Rows are points. Each copy is the shape, with its points in the same order, stretched, turned, moved and blurred by noise. Say if it was mirrored as well.

Shape (5 x 2):
[[+0.32,+0.13],
[+0.31,-0.28],
[-0.28,-0.27],
[-0.04,+0.25],
[-0.41,-0.43]]
Copy 1:
[[-0.50,+0.07],
[-0.28,-0.22],
[+0.58,-0.23],
[-0.05,+0.20],
[+0.77,-0.34]]
Copy 1 is: mirrored
Copy 2:
[[+0.09,-0.25],
[-0.39,+0.05],
[-0.25,+0.37],
[+0.42,-0.01],
[-0.41,+0.55]]
Copy 2 is: only turned

Shape, 6 rows:
[[+0.57,-0.21,-0.10],
[-0.32,-0.11,-0.14],
[+0.46,+0.14,-0.31],
[-0.19,+0.32,+0.39],
[+0.36,-0.19,+0.04],
[-0.36,+0.30,+0.44]]
Copy 1 (6 x 3):
[[+0.42,+0.26,-0.31],
[-0.21,+0.09,+0.12],
[+0.61,+0.24,+0.14],
[-0.33,-0.49,+0.11],
[+0.19,+0.12,-0.27],
[-0.48,-0.57,+0.16]]
Copy 1 is: only turned
Copy 2, 6 rows:
[[+0.38,+0.36,+0.21],
[-0.14,+0.20,+0.06],
[+0.27,+0.61,-0.02],
[+0.00,-0.01,-0.49],
[+0.27,+0.21,+0.06],
[-0.09,-0.08,-0.58]]
Copy 2 is: mirrored
Copy 3:
[[+0.54,-0.56,-0.21],
[-0.61,+0.01,+0.12],
[+0.45,-0.13,-0.46],
[-0.09,+0.42,+0.57],
[+0.35,-0.43,+0.10],
[-0.30,+0.50,+0.71]]
Copy 3 is: only turned

Shape (8 x 3):
[[-0.12,+0.67,-0.30],
[-0.02,-0.29,+0.07],
[+0.34,+0.32,+0.50],
[+0.34,+0.41,-0.28],
[+0.52,+0.53,-0.04],
[-0.13,-0.37,-0.27],
[+0.12,-0.36,-0.02],
[-0.08,-0.16,-0.28]]
Copy 1, 8 rows:
[[+0.29,-0.24,-0.57],
[-0.16,+0.07,+0.07],
[+0.61,+0.44,+0.43],
[+0.21,-0.50,-0.16],
[+0.49,-0.31,-0.03],
[-0.41,-0.29,-0.25],
[-0.22,-0.14,+0.13],
[-0.27,-0.35,-0.20]]
Copy 1 is: only turned
Copy 2 (8 x 3):
[[-0.90,+0.12,+0.09],
[+0.18,-0.02,-0.03],
[-0.18,-0.68,+0.01],
[-0.47,-0.22,+0.36],
[-0.53,-0.51,+0.39],
[+0.04,+0.28,+0.19],
[+0.25,-0.03,+0.14],
[-0.04,+0.29,+0.09]]
Copy 2 is: only turned
Copy 3 (8 x 3):
[[+0.09,+0.37,+0.52],
[+0.33,-0.03,-0.31],
[-0.60,+0.46,+0.26],
[-0.06,+0.07,+0.42],
[-0.44,+0.22,+0.55],
[+0.71,-0.24,-0.36],
[+0.36,-0.19,-0.32],
[+0.55,-0.13,-0.17]]
Copy 3 is: only turned

Shape (10 x 4):
[[-0.11,+0.58,+0.04,+0.31],
[-0.21,-0.36,+0.21,-0.28],
[+0.06,-0.35,+0.14,-0.46],
[-0.03,+0.02,-0.12,-0.19],
[-0.16,+0.13,-0.17,+0.31],
[+0.12,-0.37,+0.09,+0.33],
[+0.11,-0.19,-0.16,+0.19],
[-0.10,-0.47,+0.60,+0.26],
[-0.05,-0.32,-0.15,+0.15],
[+0.59,-0.39,-0.18,+0.28]]
Copy 1:
[[-0.75,+0.19,-0.41,+0.39],
[+0.32,-0.03,+0.31,-0.78],
[+0.59,-0.23,+0.20,-0.49],
[+0.06,-0.32,+0.10,-0.02],
[-0.35,+0.11,+0.16,+0.20],
[+0.29,+0.59,+0.46,+0.03],
[+0.23,+0.15,+0.41,+0.22],
[+0.26,+1.04,+0.31,-0.78],
[+0.28,+0.14,+0.52,-0.01],
[+0.75,+0.47,+0.51,+0.65]]
Copy 1 is: only turned
Copy 2 (10 x 4):
[[+0.18,-0.18,+0.68,-0.21],
[-0.13,+0.34,-0.24,-0.62],
[-0.01,+0.29,-0.61,-0.26],
[+0.11,+0.29,-0.14,-0.07],
[-0.04,+0.13,+0.37,+0.07],
[-0.50,-0.15,-0.04,+0.10],
[-0.25,+0.09,-0.05,+0.31],
[-0.56,-0.28,+0.09,-0.64],
[-0.31,+0.28,-0.02,+0.08],
[-0.49,-0.09,-0.36,+0.93]]
Copy 2 is: only turned
Copy 3:
[[-0.58,+0.20,-0.35,+0.29],
[+0.31,-0.41,-0.01,-0.04],
[+0.27,-0.37,+0.32,+0.08],
[-0.04,-0.13,+0.17,+0.04],
[-0.03,+0.19,-0.22,-0.01],
[+0.50,+0.27,-0.09,+0.13],
[+0.30,+0.22,+0.09,+0.06],
[+0.50,-0.03,-0.40,+0.23],
[+0.45,+0.10,+0.04,-0.12],
[+0.60,+0.49,+0.43,+0.31]]
Copy 3 is: only turned

Shape, 12 rows:
[[-0.17,-0.01,-0.28,-0.01,-0.36,-0.33],
[+0.05,+0.32,+0.23,-0.48,-0.02,-0.39],
[+0.04,+0.57,+0.32,-0.23,-0.04,-0.28],
[-0.34,+0.32,-0.15,-0.29,-0.16,-0.09],
[-0.49,-0.84,-0.21,+0.09,+0.03,-0.19],
[+0.18,+0.12,-0.19,-0.30,-0.19,+0.17],
[+0.22,+0.41,+0.15,-0.26,-0.05,-0.64],
[-0.41,-0.57,-0.05,+0.05,+0.10,+0.11],
[-0.28,+0.42,+0.28,-0.41,-0.28,-0.36],
[+0.12,+0.37,+0.19,-0.24,-0.29,-0.29],
[-0.21,+0.28,-0.32,-0.16,+0.24,-0.16],
[-0.85,-0.23,+0.03,+1.27,+0.27,+0.27]]
Copy 1 (12 x 6):
[[+0.36,+0.27,+0.43,+0.53,+0.04,+0.20],
[+0.37,-0.29,-0.15,+0.07,-0.24,-0.32],
[+0.23,-0.56,-0.22,+0.01,+0.14,-0.32],
[+0.44,-0.19,+0.33,+0.14,-0.12,+0.03],
[-0.05,+0.54,+0.62,+0.43,-0.32,+0.69],
[+0.68,+0.05,+0.08,-0.17,+0.03,+0.07],
[+0.27,-0.18,-0.25,+0.18,+0.05,-0.44],
[+0.05,+0.15,+0.44,+0.06,-0.29,+0.55],
[+0.41,-0.50,+0.03,+0.27,-0.32,-0.10],
[+0.38,-0.32,-0.12,+0.19,+0.01,-0.15],
[+0.30,+0.03,+0.28,-0.07,-0.01,-0.20],
[-0.85,-0.12,+0.79,+0.21,+0.53,+0.70]]
Copy 1 is: only turned
Copy 2 (12 x 6):
[[-0.13,+0.24,+0.14,-0.12,+0.27,-0.29],
[-0.18,-0.24,+0.24,-0.18,+0.38,+0.12],
[-0.16,-0.50,+0.44,-0.20,+0.03,-0.21],
[-0.20,+0.01,+0.37,+0.25,+0.46,-0.02],
[-0.30,+0.28,-0.35,+0.33,+0.40,-0.51],
[+0.47,+0.27,+0.12,-0.16,+0.17,+0.20],
[-0.29,-0.31,+0.33,-0.37,+0.01,-0.03],
[-0.26,+0.04,-0.25,+0.36,+0.37,-0.37],
[-0.16,-0.44,+0.42,-0.08,+0.45,-0.26],
[-0.01,-0.25,+0.35,-0.36,+0.09,-0.16],
[-0.27,+0.15,+0.32,+0.35,+0.33,+0.12],
[-0.52,-0.44,-0.18,+0.91,-0.47,-1.23]]
Copy 2 is: mirrored
